Each row of a before or after table is a point. One or more steps were done to the points. Then noise was added and the rows were shuffled. The steps act on how far a point lies along the listed directions, d1 being the first. Write out the steps. A step turns or swaps two directions, mirrors them in a line or flattens them onto one, adds a multiple of one to another, or multiplies one. Angles are multiples of 10 degrees, from the lower direction toward the higher: turns from -170 to 170, lines from 10 to 170 but not 90. Use the fewest steps. Two steps may share a direction if one is a turn and the other turns, adds or multiplies; they go together, in the order done. Otherwise the lowest direction goes first.

Directions:
(1):  4.9 -2.4
(2): -2.4 -4.9
Before (12 x 2):
0: -4.1 -4.0
1:  5.3 -4.8
2: -0.8 -5.1
3: -3.5 -1.6
4:  4.0 -9.0
5:  3.3 -6.3
6: -1.4  4.7
7:  5.4  1.7
8:  7.0 -4.0
9:  7.9 -2.5
10: -2.1 -5.4
11: -3.4  1.6
After (12 x 2):
0: -0.2 -0.3
1: -1.4 -2.8
2:  0.0  0.0
3: -0.8 -1.7
4: -2.6 -5.2
5:  0.5  1.2
6: -2.4 -4.8
7: -2.9 -5.6
8: -1.7 -3.7
9:  1.8  3.6
10:  1.5  3.1
11: -2.1 -4.5
Steps: multiply d1 by 0

Directions:
(1): -6.4 -4.0  0.8  1.6
(2):  1.9 -1.1  7.3  1.2
(3): -2.4  1.4  2.0 -7.0
(4): -3.2  6.4  1.4  2.8
Before (9 x 4):
0:   0.4  -6.6   1.6  -0.3
1:   3.0  -3.9  -1.3  -3.9
2:  -3.4  -8.7  -4.1  -0.3
3:   5.8  -2.7   1.0   1.2
4:  -7.6  -5.2   4.7   1.5
5:  -4.5   1.9  -8.0  -1.3
6: -11.5   1.5   6.7  -1.5
7:  -2.5   1.7   3.9  -1.3
8:  -0.3   2.5   3.2   3.8
After (9 x 4):
0:  2.9  1.6  0.4  1.1
1: -6.0 -3.5 -0.4  0.2
2:  0.4  0.1  0.3 -3.7
3:  0.9  0.3  0.6  3.3
4: -7.9 -5.3  2.5  1.2
5: -2.1 -0.3 -3.3 -0.6
6: -1.1 -1.2  1.4 -1.7
7: -2.7 -2.2  1.6 -0.3
8: -7.7 -5.3  2.6 -2.0
Steps: multiply d2 by 0.4; flatten d3 and d4 onto the line at 160 degrees

Directions:
(1): -5.4  0.4  0.9 -8.9  2.3  2.1  0.9  0.4
(2):  0.9  5.5 -4.6 -2.4 -6.6 -1.1  1.4  3.9
(3):  5.2 -4.2  1.0 -5.1 -3.4 -1.4 -5.8 -1.4
(4):  1.1  3.6 -4.7  0.1  6.1  0.1 -6.5  1.9
Before (9 x 8):
0:   0.8  -0.8   1.7  -2.1   2.3   1.4  -5.2  -2.1
1:   4.4   5.3  -3.8   6.6  -0.2  -3.1  -0.6   1.9
2:   4.9   1.4  -1.4   1.0  -5.9  -1.7  -4.7   0.7
3:  -7.7   2.0   1.6 -12.2   0.6   1.0   3.2  -0.3
4:   7.2  -1.0  -0.2   4.5   3.2  -1.3  -8.0  -0.6
5:   1.3   4.2  -4.2   4.0   3.6  -0.9  -2.6   2.3
6:  -4.7   1.5   1.5  -0.8   5.3   2.2  -1.9  -1.2
7:  -5.9  -1.6   1.7  -8.2  -7.2   2.4   9.6  -2.6
8:   1.3   1.4  -4.2  -3.7  -1.7  -0.7  -3.7  -0.6
After (9 x 8):
0:  -7.4   1.9   1.9 -11.8   0.3   1.0   3.4  -0.1
1:   0.2  -0.6   2.0  -3.2   2.9   1.6  -4.9  -2.0
2:  -3.7   1.4   1.3   0.3   4.7   2.0  -2.1  -1.5
3:  -5.5  -1.5   0.9  -7.6  -7.4   2.2   9.4  -2.3
4:   5.1   5.4  -4.0   7.7  -0.7  -3.0  -0.9   2.6
5:   2.0   4.5  -4.3   5.1   3.2  -1.7  -2.8   2.1
6:   3.5   1.6  -1.1  -1.4  -5.3  -1.2  -4.4   0.8
7:   0.3   1.4  -3.8  -5.3  -1.1  -0.1  -3.5  -0.6
8:   6.0  -0.7  -0.2   2.4   3.5  -0.8  -8.1  -0.4
Steps: add 0.5 times d3 to d1
